Every row gives one point. Each copy is the shape, with its points in the same order, turned, moved and blurred by noise. Is it also mirrored, or only turned?
(in the rows, 128 means zero)

Shape (8 x 3):
[[104 105  88]
 [101 156 145]
 [145 102 161]
 [156  93 154]
 [138 116  84]
 [135 171 114]
 [131 106  88]
 [ 77 161 133]]
Copy 1 (8 x 3):
[[173 160 113]
 [132 147 172]
 [ 86 153 105]
 [ 87 154  99]
 [164 127 108]
 [135 103 158]
 [158 136  98]
 [143 157 180]]
Copy 1 is: only turned
Copy 2 (8 x 3):
[[ 96 157 123]
 [143 112 162]
 [174 150 114]
 [175 157 101]
 [ 99 137  97]
 [126  86 128]
 [105 150 102]
 [122 116 182]]
Copy 2 is: mirrored
Copy 3 (8 x 3):
[[130 198 129]
 [150 118 141]
 [ 83 134 166]
 [ 69 144 160]
 [108 178 107]
 [137 122 101]
 [111 187 119]
 [175 128 149]]
Copy 3 is: only turned

Shape (7 x 4):
[[156  95 162 129]
 [113  97 164 186]
 [116 116  89 117]
 [159 152  99 173]
 [151 150  96 102]
 [134 167 101  95]
 [158 107 162 113]]
Copy 1 (7 x 4):
[[120  81 154 114]
 [ 98  70  94  75]
 [ 87 160 134 117]
 [ 89 111  85 165]
 [114 155 135 159]
 [130 171 123 151]
 [131  95 158 118]]
Copy 1 is: mirrored
Copy 2 (7 x 4):
[[129 147  99  95]
 [ 76 141  81 140]
 [122 142 166 144]
 [155 132 100 190]
 [167 115 160 151]
 [164  94 151 147]
 [134 131 109  97]]
Copy 2 is: only turned

Shape (9 x 4):
[[100 118 145  89]
 [136 108 117 107]
 [123  98 159 103]
 [167 124 130 194]
 [158 106 141 115]
 [164 126 155 185]
 [183 191 136 132]
 [134  92 121 137]
 [113 115 156 108]]
Copy 1 (9 x 4):
[[115 153 141 174]
 [140 140 139 137]
 [124 169 126 150]
 [134 123  68  76]
 [155 151 112 138]
 [133 133  52  98]
 [167  82  61 157]
 [127 151 127 107]
 [115 159 125 158]]
Copy 1 is: mirrored
Copy 2 (9 x 4):
[[113 111  79 146]
 [115 100 123 132]
 [ 89 112  87 121]
 [101 160 182  95]
 [101 104 123  97]
 [ 99 164 154  90]
 [174 148 131  67]
 [ 90 113 145 134]
 [101 123  93 137]]
Copy 2 is: only turned
Copy 3 (9 x 4):
[[ 89 100  91 134]
 [104  99 135 121]
 [106  93  95  98]
 [154 170 148  82]
 [132  98 126 103]
 [162 160 126  79]
 [190 135 128 158]
 [103 120 138  95]
 [104 109  89 117]]
Copy 3 is: only turned
Copy 4 (9 x 4):
[[ 85 130 126  85]
 [ 94 107 143 122]
 [ 98 100 142  80]
 [183  92 150 148]
 [114  98 165 110]
 [186  96 155 120]
 [153 165 198 141]
 [118  84 128 123]
 [107 120 133  84]]
Copy 4 is: mirrored

Shape (9 x 6):
[[ 96 124 120 140  95 127]
 [131 115 248 129 191 142]
 [126 126 109 132 105 115]
 [ 90 102  97 160 134 112]
 [140 111 111 164 115 128]
 [133 144 108 129 139 117]
 [124 137  97 142 116 162]
 [113 155 162 178 154 116]
 [131 169  88 134 145 149]]
Copy 1 (9 x 6):
[[146 117 105 153 113 159]
 [ 91 160 108  49 192  82]
 [144 112 135 148 100 131]
 [164 146 126 181 138 139]
 [144 111 119 159 105  96]
 [149 135 145 125  92 117]
 [132 143 104 152  69 125]
 [180 141  91  98 138 105]
 [153 163 133 135  56 106]]
Copy 1 is: only turned
Copy 2 (9 x 6):
[[137 131 112 161 108  99]
 [227  56 192 107 183 110]
 [149 147 102 141 109 130]
 [129 157 136 175 125 140]
 [152 169 117 125 135 119]
 [156 131 104 128 121 155]
 [122 134  94 122 142 134]
 [193 113 104 164 166 122]
 [126 113  77 137 144 168]]
Copy 2 is: only turned
Copy 3 (9 x 6):
[[141 157 147 133 104 108]
 [171  19 157  74  70 172]
 [144 145 117 130 128 115]
 [106 153 121 145  83 137]
 [126 124 101 139 106  99]
 [119 126 121 129 145 131]
 [123 123 138 161 133  97]
 [ 98  99 144  84 101 125]
 [ 98 113 143 148 165 115]]
Copy 3 is: only turned
Copy 4 (9 x 6):
[[109 107 146 102 130 152]
 [162 101  60 214 139  60]
 [103 137 147 113 140 136]
 [146 109 173 130 155 172]
 [ 93 116 170 145 150 141]
 [109 154 159 123 154 111]
 [111 123 187 121 125 114]
 [130  93 133 139 188  93]
 [125 144 195 117 149  89]]
Copy 4 is: only turned

Shape (13 x 8):
[[114 128 123 151 148 106 166  93]
 [ 82 185 138 141 150 106 133 100]
 [137 160  82  83  76 121 106  87]
 [ 89 115 139 158 115 166 160 111]
 [142 107  76 119  96 162 108 168]
 [143 167  82 160 119 125 143 152]
 [ 82 118  75 126 158 151 181 151]
 [148 175 121  85 105 117 129 128]
 [124 126  94 145  73 106 111 175]
 [124 105 131 112  96 153  98 172]
 [147 177 145 149 157 103  93 157]
 [ 87 128 154 117 144 163 158 143]
 [154 111 131 134  94 148 119 154]]
Copy 1 (13 x 8):
[[155 135 164 101 107 146  98 140]
 [187 117 143 146  86 127  88 124]
 [124 150 107 125  63 108 154  65]
 [142 156 108 127 109 157 109 174]
 [ 92 141  98 153 143 168 173 101]
 [166 124 122 127 132 176 153  92]
 [123 156 136 141 147 193  72 111]
 [147 130 110 128 125  93 141  74]
 [146 161 134 167 141 155 196 104]
 [102 143 102 176 145 128 163 133]
 [173  66 144 152 143 124 144 116]
 [135 139 105 150 141 139  74 155]
 [115 135 106 135 145 136 174 138]]
Copy 1 is: only turned
Copy 2 (13 x 8):
[[133 127 134 122 144 176  90 140]
 [104  90 120 113 131 168  85  83]
 [147  97  94 192 156  85  85 115]
 [ 84 149 162 104 151 130  99 158]
 [141 190 125 153 140  62 122 109]
 [120 185  99 154 143 132  77  88]
 [168 177 134  68 154 118  63 124]
 [132 114 101 169  97 105  77 106]
 [108 174  69 142 137  90 130 111]
 [116 168 126 138 107  65 142 120]
 [105 147 121 152  90 161 125  55]
 [117 141 156  87 103 114  94 136]
 [110 173 121 161 118 103 122 138]]
Copy 2 is: only turned

Shape (14 x 9):
[[ 82 147 105 104 140 106 103 149 131]
 [160 159 148 150 147 146 124 124 109]
 [112  72 114 129  98 136  90 119 188]
 [102 127 121 178  99 151 139 127 144]
 [152  75  90  89  87 148 154  73 150]
 [137 144 148 134 145 162 154 166 109]
 [ 72 138 164  98  99  79  84 116 160]
 [164 137 155 149 118 101 139 140 102]
 [131  85 172 170  91 101 140 118 129]
 [130 142 101 129 161 116  96 124 104]
 [100 155 170 143  94  84  83 101 163]
 [142 111 155 124 157 114 158 116 137]
 [121  73 161 104 123  96 106  75 123]
 [163 111  95 181 113 132 162  79 186]]
Copy 1 (14 x 9):
[[138 173 143 103 129  98 172 154 113]
 [ 93  95 146 128 127 107 133  95 120]
 [125 159  80  60 139 117 116 151 181]
 [ 96 168  90 115 153 128 127  93 131]
 [163 111  57 125 135 122  72 168 144]
 [ 92 115 157 135 153 149 139 119 108]
 [120 193 127 125  99  83 169 161 186]
 [120 103 134 144 104 141 158  94 141]
 [112 150 104 131  95 160 122  91 181]
 [136 126 144  93 103  93 147 119  96]
 [101 173 113 127 100  71 167 115 194]
 [139 127 160 133 126 130 104 116 154]
 [138 147 120 120  60 115  95 152 173]
 [153 119  74 109 167 102  86  67 162]]
Copy 1 is: only turned
Copy 2 (14 x 9):
[[ 91 129 130  79 125 159 158 160 129]
 [138 117 103 121 120 133 101  87 131]
 [ 82 126 192  96 159  80 168 115 116]
 [139 108 120 115 154  79 151 133 116]
 [ 91 201 173 137 106  74 124 107  74]
 [152 105 107 123  99 146 146 110 109]
 [ 64 155 151 110 148 129 184 156 192]
 [126 104 126 156 115 142 105 126 145]
 [104 103 141 178 142  83 142 125 148]
 [ 86 113 109  90 126 141 102 129 129]
 [ 98 145 140 117 167 100 145 150 200]
 [112 120 123 135  77 106 137  99 136]
 [ 43 150 141 153 130 109 144  96 141]
 [135 128 152 110 116  29  97 123 120]]
Copy 2 is: mirrored
